Every row gives one point. The ring and each string are closed loops that go straight from each point to the next, and from the last back to the first. Before rounding, they use only three directions, however many columns there are. Count how often each string passes through the ring. Passing back the other way cancels.

Ring:
[[ 1.61  0.89  1.67]
 [ 3.50  0.93  1.60]
 [ 3.62  1.72 -0.18]
 [ 0.84  1.49 -2.40]
 [-1.27 -1.48 -2.01]
 [-1.16 -1.51 -0.08]]
String:
[[ 3.52 -2.03  0.26]
 [ 1.49 -0.04 -0.30]
 [ 2.32  4.67 -1.34]
 [ 2.38  4.48 -2.95]
 [ 0.98 -0.01 -2.52]
 [ 0.73 -1.94 -0.78]
 [-0.63 -2.78 -2.17]
 [-1.04 -3.53 -1.77]
 [-0.11 -1.02 -0.96]
 [-1.20  1.32 -1.49]
 [-3.33 -3.83 -0.91]
 [-1.60 -3.84  0.15]
 [ 0.24 -1.12  0.19]
 [ 0.82  1.34  0.12]
 [ 0.97  2.86  1.86]
 [ 1.98  1.14  2.56]
 [ 2.40 -2.11  2.32]
 [ 1.74  0.29  0.36]
 [ 2.97  3.43  0.71]
 [ 5.16  2.76  1.66]
 [ 4.63 -0.08  1.00]]
Times through: 4

Ring (6 x 6):
[[-0.29  1.51 -0.40  2.05 -1.70 -1.59]
 [ 2.66  2.01  0.52  1.64 -3.28 -1.02]
 [ 2.43 -1.10  0.76  0.70 -2.47  2.45]
 [ 0.01 -3.34 -0.39 -1.11 -0.22  2.34]
 [-1.79 -1.52 -1.97 -2.32  1.02 -2.84]
 [-2.90 -0.35 -1.89 -0.25  0.78 -2.95]]
String (25 x 6):
[[-3.82 -1.26 -1.32  1.70  0.72  0.06]
 [-1.60 -0.62 -0.82  1.05 -0.37 -0.29]
 [-0.13  1.01 -0.83  0.43 -1.17 -2.56]
 [ 0.90  2.45 -0.67  0.61 -1.98 -3.91]
 [ 1.12  1.65 -0.38  0.67 -2.03 -2.49]
 [ 2.41  2.54 -0.06  0.68 -2.86 -3.05]
 [ 5.35  4.29  1.03  1.50 -5.01 -2.99]
 [ 3.49  0.97  1.20  1.95 -3.74  1.39]
 [ 5.60  1.83  1.56  1.19 -4.77  0.51]
 [ 4.36  0.78  1.11  0.69 -3.77  0.79]
 [ 2.87 -1.19  1.28  1.53 -3.01  3.79]
 [ 0.40 -1.76  0.32  1.28 -1.46  2.88]
 [ 1.59  0.02  0.06  0.38 -2.01 -0.10]
 [ 3.36  1.71  0.34  0.24 -3.16 -1.72]
 [ 5.70  3.76  1.32  1.57 -5.17 -1.90]
 [ 2.67  1.87  0.92  2.61 -3.61  0.28]
 [ 0.42  0.33 -0.10  1.39 -1.74 -0.13]
 [ 0.12  0.47 -0.43  0.91 -1.42 -1.05]
 [-0.14  2.16 -0.76  1.31 -1.60 -3.31]
 [-3.73  0.69 -1.20  3.08 -0.03 -1.27]
 [-4.84 -1.29 -1.39  2.58  0.99  0.49]
 [-2.40 -1.21 -1.03  0.99  0.16  0.05]
 [-0.78  0.50 -1.24 -0.28 -0.50 -2.97]
 [-1.98  0.93 -1.85 -0.35  0.16 -4.43]
 [-4.75  0.07 -2.32  0.82  1.41 -3.49]]
Times through: 4
